Each row of a before or after table is a point. The points were changed in one or more steps. Then noise was added and the rows were shuffled. The steps act on how far a point lies along the listed directions, d1 being the first. What was done? A step turns or swaps two directions, mirrors them in a line or flattens them onto one, adds a multiple of one to another, or multiplies one. Angles are multiples of 10 degrees, from the lower direction toward the higher: turns from -170 to 170, lines from 10 to 170 but not 90. Use the fewest steps. Two steps may share a direction if one is a turn and the other turns, adds or multiplies; they go together, in the order done. Otherwise the lowest direction goes first.
(in the rows, 128 means zero)

Directions:
(1): [103 167 146]
(2): [ 88 115 101]
(3): [144 156  90]
Before, 11 rows:
[[152 105 144]
 [126 122 150]
 [158 187  95]
 [180 191 130]
 [187 119 145]
 [125 120 122]
 [113 129 114]
 [166 112 161]
 [107 106 153]
 [137 114 104]
 [153 126 181]]
After:
[[143 169 132]
 [177 167 132]
 [123 147 150]
 [114 120 122]
 [131 138  99]
 [198  91 157]
 [159 167 153]
 [123 134 119]
 [181  78 115]
 [146 164 174]
 [ 98 154 142]]
Steps: mirror d1 and d3 in the line at 130 degrees

Directions:
(1): [106 123 147  79]
(2): [123 159  84 110]
(3): [ 77 116 117 148]
(4): [141  82  99 116]
Before, 13 rows:
[[111 112  91 158]
 [136  36 181 119]
 [126 149 116 114]
 [140  89  88 148]
 [113 160 154 142]
 [ 87 134 141 168]
 [121 136 119  85]
 [120 101 110  79]
 [147  81 113 117]
 [118 139 108 138]
 [ 90 115  75 161]
 [150 104  88 135]
 [117 120 136 104]]
After:
[[136 174 133 103]
 [174 120 138 103]
 [161 141 114  93]
 [162 152 130  85]
 [151 123 113 163]
 [126 132 104 147]
 [ 89 161 158 130]
 [169  80 213 105]
 [ 84 127 131 146]
 [124 152 116 125]
 [181 126 129 153]
 [139 200 132 111]
 [144 121 137 148]]
Steps: mirror d1 and d2 in the line at 110 degrees; mirror d3 and d4 in the line at 130 degrees

Directions:
(1): [106 150 125 130  65 133]
(2): [ 66 137 111 118 153 128]
(3): [133 170 155 111 136  82]
Before:
[[ 97 114 117 130 151 161]
 [102 150 141 103 164 112]
 [ 97 106 121 107 180 138]
 [118 121 140 115 161 103]
 [130 175 159 114 112  81]
 [133 102 130 142 144 142]
 [ 93 144 129 116 144 118]
 [149  80 106 164 203 149]
 [136 121 123 138 150 145]
 [190  71 131 130 126 160]
 [216  98 132 152 102 144]
 [164 147 155 101 145  71]
 [161 162 134 136 116  77]]
After:
[[ 98 138 103 142  41 160]
 [103 172 139  98 115  77]
 [144 126 141 121 164 108]
 [124 118 123 125  48 158]
 [203 132 141 169  77 127]
 [150 134 132 136 112 135]
 [187 114 155 117 134 122]
 [ 77 158 139 109 157  93]
 [ 92 168 111 129 126  92]
 [168 108 145 133 145 148]
 [148 122 149 139 104 134]
 [148 147 162 105 154 100]
 [143 132 152 119 131  95]]
Steps: turn d1 and d2 by 110 degrees; turn d2 and d3 by -30 degrees

Directions:
(1): [178 136 103 122 120 172 131  92]
(2): [ 88  97 143 124 131 189 129 130]
(3): [130 129 120 197 103 137  97 138]
Before, 14 rows:
[[179 127 102 180 120 202 107 124]
 [174 159  93 140 152 134 137 102]
 [ 76  97 149 102 156 178 151 120]
 [152 116 123  88 128 194 151 101]
 [119 144 133 118 130  65 148 136]
 [139 138 117 117 128 145 128 129]
 [112 108 136 172 116 197 124 148]
 [ 91 124 139 158 125 120 112 155]
 [ 98 122 139 133 113 130 131 147]
 [ 44  77 158 180 104 151 107 156]
 [149 153 138 102 133  56 111 141]
 [118 119 121 128 135  87 129 146]
 [ 83 124 146 112 133 107 119 159]
 [123 130 135 185 109 110 116 160]]
After:
[[159 151 128 152 114  84  88 141]
 [216 165  97 138 113 106 138 107]
 [171 149 103 151 113 133 116 111]
 [152 127 126 101 136 173 158 121]
 [176 123  99 160  90 170 118  85]
 [136 133 119 143 104 143 127 126]
 [137 146 118 176 107  99 120 132]
 [130 134 117 170 105 144  94 138]
 [ 49  82 155 154 140 199 127 138]
 [120 144 122  99 176 103 156 126]
 [111 129 130 110 134 135 132 143]
 [152 127 101 159 119 109 114 132]
 [ 45  83 173  83 147 171 150 158]
 [167 136 123  47 172 131 167 121]]
Steps: turn d1 and d3 by -110 degrees; add -1 times d1 to d2

Directions:
(1): [121  95 113 146 139 150 194 100 131]
(2): [ 85 118 128 111  81 178 113 128 145]
(3): [120 123 178 161 103 103 149 155 164]
(4): [100 132 119 127  85  80 138  99  90]
(5): [172  81 161 130 106 142 112 117  95]
(6): [128 107  80 184 116 127 107 158 121]
Before:
[[108 129 133 113 126 105 150  87 112]
 [150 107 170 130  94 146 108 128 135]
 [130 152 122 113 136  88 137 119 112]
 [131 148 158 122 137  90 152 145 129]
 [163  96 183 159 113 130  87 167 142]
 [129 122 116 144 111  61 161 105  96]
 [133 127 103 131 136 116 162 100 105]
 [141 129 138 155 152 123 158 142 127]
 [153  94 125 142  98 158  65 137 107]
 [140  99 160 152  90 154  92 168 148]
 [150 116 112 128 100 155  74 164 110]
 [138  92 141 130 100 172 104 155 143]
 [154 141 142 107 160  87 173  93  92]
 [131 119 118 131  87 147  77 157 124]]
After:
[[ 77 144  89 124  77  32 170  79  72]
 [185  92 119 172 140 130  95 139 105]
 [ 97 158 103 103 106  91 126 110 104]
 [103 181 113  83 143  82 155  88  95]
 [173  98 113 157 131 146  99 164 107]
 [160  97 124 162 104 133  97 156 111]
 [110 138 102 110 115 113 163  86  98]
 [175 117 154 187 170 113 110 188 163]
 [102 169 141 114 133  94 137 149 132]
 [177  92 160 180 138 134 116 181 155]
 [ 90 134 135 105 103  78 137  76  90]
 [185  81 153 151 142 157 121 169 150]
 [117 148 130 139 160 143 159 141 146]
 [184 116 167 152 131 110 118 139 137]]
Steps: turn d1 and d6 by -30 degrees; turn d2 and d3 by 20 degrees; turn d2 and d5 by 60 degrees; multiply d4 by 2

Directions:
(1): [ 79 124 125 148 163 126 110 160 148  81 151 165]
(2): [ 85  97 115 117  71  90 120 116 168 141 118 131]
(3): [119  95 112 122 135 108 189 100  94 122 172 145]
(4): [155  72 170 147 161  85 113 138 137 138 130 108]
(5): [ 97 102 166  74 126 150 101 135  82 139 121 143]
(6): [ 87 147 175 155 150 135 159  84 138 142  95 129]
Before (14 x 12):
[[142 135 100 167 159 139 144 130 142  94 151 132]
 [ 99 103 100 141 102  84 153 115 175 114 142 129]
 [131 147 132 129 186 148 161 132  93  97 146 137]
 [132 119 103 101 125 104 129 141 108 154 136 148]
 [106 140  70 137  82 108 126 129 177 113 139 138]
 [131  87  84 126  95 101 143 118 152 137 149 125]
 [ 68 108 168 143 113  98 187  36 159 155  80 139]
 [148 145 130 152  89 119  96 142 175 156  96 115]
 [144 146  99 114 101 130 143 112 109 125 155 134]
 [ 32  74 111 138 140  85 132 163 151  56 147 162]
 [175 141 133 124 126 136 125 142  85 120 138 108]
 [144 142 121 135 104 152  59 171 171 126  81 125]
 [ 62 117 167 137  98  88 180  63 148 148 103 133]
 [146 104 111 126  96 104 118 119 137 137 118 126]]
After:
[[145  56 156 107 133  98 108 137 115 143 137 108]
 [140  80 178 120 172 114 144 125 106 134 138 113]
 [147  94 168 118 150 136 135 109 108 159 113 109]
 [ 61 110 207 145 210 145 118 117 126  88 111 182]
 [164 117 148 136 133 124  73 183 132 131 130 126]
 [150  99 109 161 126 108 156 107 149 121 148 120]
 [123 123 153 124  98 109 126  95 135 157 113 113]
 [117  58 123  86 152 109 189 123  35  96 170 137]
 [145 172 115 144  90 118 133 118 135 131 105  99]
 [138 141 127 109 128 117 140 118 106 165 106 138]
 [ 97 143  93 134 116 100 180 109 153 115 138 131]
 [ 62 119 210 136 187 127 125 133 110 104 126 159]
 [163 124 150 132 141 142 109 124 110 144  98 120]
 [169  98  87 111 110 132  69 191 129 117 125 132]]
Steps: turn d1 and d3 by 60 degrees; turn d1 and d6 by -70 degrees; turn d2 and d4 by 110 degrees; turn d4 and d5 by 60 degrees

Directions:
(1): [161 117 139 126  91 144 131  74 167 168 100 102 113 155]
(2): [124 133 119  73  91 172  81 121  96 127 111 162 127 111]
Before (9 x 14):
[[144 113 133  72  49 166  77 106 122 144 105 142 109 125]
 [146 129 131  99 116 129 121 113 146 101 118 119 125 158]
 [173 125 142 131  75 144 132  48 184 170 107  87 118 177]
 [124 135 125 161 152  98 158 153 114 124 153 110 125 133]
 [108 137 112 138 163  93 129 170  85  77 151 152 145 100]
 [151 123 126 155 163 107 153 122 143 143 121 116 132 142]
 [113 143 133 210 189  84 188 149 160 108 173  96 133 126]
 [107 116 141 162 170  70 175 163 133 111 151 126 123 130]
 [119 134 103  76 104 145  90 122 110 118 132 166 110 110]]
After, 9 rows:
[[163 108 148  90  50 152  97  87 151 164 100 117 100 147]
 [142 135 129  94 114 133 114 126 136  96 118 131 125 152]
 [ 82 159 111 168 190 109 141 187  94  73 180 143 144  89]
 [116 139 120 148 154 105 146 163  98 113 154 127 131 122]
 [ 97 122 131 146 170  84 160 177 109 101 157 144 123 111]
 [123 135 112 119 160 120 117 151  96 114 125 154 142 111]
 [126 146 109  59  69 187  63 120  83 115 126 172 136 113]
 [139 122 131 185 164  68 175 130 148 110 142  99 130 136]
 [151 117 119 120 112 120 135  81 175 152 117 114  95 150]]
Steps: swap d1 and d2

Directions:
(1): [124 147 123 109 127 126 160 121  64 201  90 136 111 122 135 160 109 117]
(2): [110 183  99 106 139 130 119  96 138 128 138  92 157 120 201 132 161 117]
(3): [109 111 144 138 104  95 125 104 128  93 101 189  84 137 179 152 153 132]
(4): [113  78 137 138 180 179 171  87 109  99 114  95 113 126 133 132 141 117]
(5): [ 87 105 159 124 106 115 131 157 182 153 105  72 121 130 127 179 137 119]
Before:
[[126 117 120 146 169 162 133  98  89 115 115 123 118 135 127 130 126 127]
 [ 90 104 148 112 128 136 150 154 157 160  91  59 115 117 116 173 123 116]
 [151 124 116 131 186 153 140 116 120 122 140 110 148 114 111  89 132 119]
 [147 115 108 160 172 169 136 150 143 107 148  79 151 124  79 106  97 128]
 [157 182 116 110  74  67  68 168 154 130 175 155 161 133  94 117  99 127]
 [162 129 139 135 114 109 121 169 112 156 117 193 111 135  77 117  73 141]
 [147  91 132 156 138 144 136 134 135  75 143 123 119 123  96  91 118 136]
 [151 182 108 114  70  74  78 177 134 166 155 168 143 117 118 132  96 116]
 [141 165 121 124  71  83  98 201 172 149 133 120 137 133 107 145 105 149]
 [157 159 119 136  99 116 112 163  85 172 143 193 131 120 100 124 112 133]
 [149 116 119 142 161 148 125 102 115  91 130 128 135 120 133 110 133 118]
 [110  91 143 164 138 126 150 129 128 144 110 107 109 121 101 136 125 140]
 [131 115 125 131 131 140 141 117 123 124 141 128 142 115 119 119 125 126]]
After:
[[157  88 137 148 169 132 137 111 102  92 121 187 101 126 106  91 128 132]
 [111 142 152 123  47  62  98 210 207 149 107 110 116 140 126 187 123 146]
 [111 174 130 108  48  60  79 185 180 180 133 126 133 121 143 177 114 109]
 [140  62 140 188 134 126 137 127 123  52 113 200  69 141 103 126 110 140]
 [104 206 111 101 112  89 105 112 150 146 111 145 129 132 232 154 150 124]
 [169  99 124 152 162 149 128 111  96  83 131 156 125 123 100  96 117 125]
 [134 132 103 143 178 164 132  80  71 106 125 137 127 134 142 115 132 127]
 [123 131 159 121  40  40  74 195 191 134 142 153 125 146  80 164 102 125]
 [132 107 129 137 124 131 139 111 115 115 137 151 132 118 128 120 127 126]
 [110 208 103 111  96  99 100 128 116 174 136 147 146 116 199 158 162 117]
 [ 97 133 116 151 145 123 143  91 127 132 116 112 123 119 168 134 154 134]
 [149  86 135 163 129 131 135 121 126  54 135 166 100 128 110  90 120 143]
 [ 86 119 139 108 127 124 148 129 148 138  89  84 105 119 156 173 138 115]]
Steps: turn d2 and d3 by -140 degrees; add 1.5 times d1 to d2; add -0.7 times d4 to d5
